Every row gives one point. The window is the flat piece filled in between its corners: a triangle in 3 columns, a solid with four corners in 4, and so on. A path goes straight from each point to the next, and from the last back to the first. After which points does the path pass through the window?
In the rows, zero is written as 128.

Window (3 x 3)
[[ 93  98 147]
 [149  64 128]
 [167 190 139]]
Path:
(1): [156 193  87]
(2): [164 172 168]
(3): [173 134 178]
(4): [133 130  91]
(5): [144  70  70]
(6): [142  74 154]
(7): [171  79 178]
(8): [168  75  83]
Through the window after points: 1, 3, 5

Window (6 x 6)
[[131 110 179  70  98 121]
 [106 162 111 154 106 118]
 [122 123  73 115  84  84]
 [220 134 147 149 176 131]
 [175 199 115  56 165 121]
 [153   7 206 115 247 136]]
Path:
(1): [162  63 135 115 180 183]
(2): [176  96 192 126 193  80]
(3): [134 145 160 109 124  86]
(4): [134 133 113 106 117 164]
(5): [142 106 144  91 124 153]
(6): [141 140 170  99 125  87]
(7): [163 154 161  87 165  73]
(8): [173 121 117  68 164 168]
(9): [144 107 114 128 141 193]
(10): [123 129 165 142 156  56]
(11): [191 138 155 139 171  98]
(12): [194 109 133 109 155 184]
Through the window after points: 1, 3, 5, 9, 11

Window (8 x 8)
[[149  87  93 179 110 123 147 185]
 [126 184  95  86 126 138  72 127]
 [133 103 159 143 128  89 125  87]
 [144 139 117  55  45 104 145 122]
 [148 198 167 172 154 161 172 106]
 [136 121 129 121 192 193 130 115]
 [ 89 104 110 197 138  91 197 125]
 [ 94  55 168  79   7 151 127 159]]
Path:
(1): [126 113 131 123  52 157 117 104]
(2): [127 147 124 129  90 159 126  82]
(3): [135 154 158 100 139 104 154 143]
(4): [117 129 166 125 167 108 153 164]
(5): [140 100 103 144 102 184 149  83]
(6): [143 123  99 136  86 148 135  69]
(7): [112 147 173  86 125 117 132 153]
(8): [124 140 133 131 135 115 145 140]
(9): [142 105  84 190  81 146 118  93]
(10): [126 137 118 138 102 145 141  90]
(11): [111 127 148 118 142 131 148 149]
(12): [ 97 130 198 103 137 121 172 185]
(13): [125 101 121 142  61 143 136 104]
(14): [113 105  94 174 106 141 147 113]
(15): [136 117 133 139 131  89 152 171]
(16): [105 118 155  78  98 125 136 178]
Through the window after points: 8, 12, 14, 16

Window (9 x 9)
[[ 92 101 156 159  88 143  77 151 123]
 [107 165 219 129 223  95 124 138 112]
 [ 78 137 149 241  76 176 135 139 122]
 [108 116  71 120 139 147 133  89 125]
 [ 98 147 151 164 139 134 115 181  76]
 [132 214 140 166 110 141 107 103 124]
 [113 150 118   7  76 106 163  88 156]
 [155 146 140  64  93 208 121 148 137]
 [163  97 144 115 111 119 141 166 145]]
Path:
(1): [150 177 162 141 108 171 118  84  59]
(2): [109 193 125 156 110 127 112 142 179]
(3): [110 160 120 120 131 127 137 168 157]
(4): [135 133 150 125 128 134 146 123 104]
(5): [134 107 153 115 108 170 146  77  95]
(6): [116 151  86  86 120 145 119 148 158]
(7): [123 169 142 126 134 143 120 165 148]
(8): [158 112 155 128  80 151 129  67  89]
(9): [124 142 151 122 103 144 120 101 120]
(10): [ 96 157 104 110 141 130 141 160 194]
(11): [ 89 143 106  76 135 130 115 174 168]
(12): [139 114 156 133 108 141 115 101  93]
(13): [129 121 178 180 105 138 114 116  43]
(14): [106 165 118 139 146 159 114 165 182]
(15): [ 98 122 128 124 121 145 114 166 148]
(16): [144 118 183 144  76 125 110 100  92]
Through the window after points: 1, 5, 7, 15

Window (12 x 12)
[[222  95 121 172 163 105  93 104 131 118 116 121]
 [146 123  64 137  67  85  85 141 167 120 103 157]
 [213  95  92  99  43 131 102 122 173  59 165  94]
 [ 42 177 140 137 158 144 132  90  35 249 173 131]
 [186 131  65 104  60 144  81  92 131 119  57  76]
 [155  68 208 102 139 129  89 157 105 126  96 151]
 [139 149 187 142 162 114  51 134 119  56 117 115]
 [141  70 135 109 126  76  93  95 185  97 104  72]
 [ 61 155 168 190 130 158 190 143  83 177 114 111]
 [ 13 140 136 163 202 233 137 121  91 208 142 152]
 [156 105 100 158  42 144  52 182 180 162 135  47]
 [ 89 196 164 114 179 172 153 169 143 219 133 119]]
Path:
(1): [105 109 139 123 139 128 108 156 101 154 117  86]
(2): [151  82 119 125 159 106 126 128 119 121 125  96]
(3): [159 126 151 155  93 112  47  75 207 122  92 108]
(4): [144 154 167 159 105 136  94 101 156 181 118 151]
(5): [115  99 118 102 146 131 105 194 110 104 116  90]
(6): [112 120 126 108 174 152 117 178  82 129 135  64]
(7): [126 127 150 156 100 154 107  94 142 160 141 123]
(8): [119 158 154 158 123 153  92  96 133 160 129 115]
(9): [137 130 115 109 142 123 113 184 103 132 130 122]
(10): [135 108 129 138 144 127 107 158 133 130 125  98]
(11): [133 160 201 133  85 200  90 109 177 161  83 146]
(12): [167 137 151 155  87 114  94 114 145 136 115 126]
(13): [156 118 104 109 129 109 102 149 125 107 131  92]
(14): [117 129 119 118 179 140 166 169 101 135  90  56]
(15): [ 92 166 171 171 102 152 104 110 119 183 146 155]
(16): [121 178 163 144  98 165 131 110 149 158 126 178]
Through the window after points: 2, 4, 14
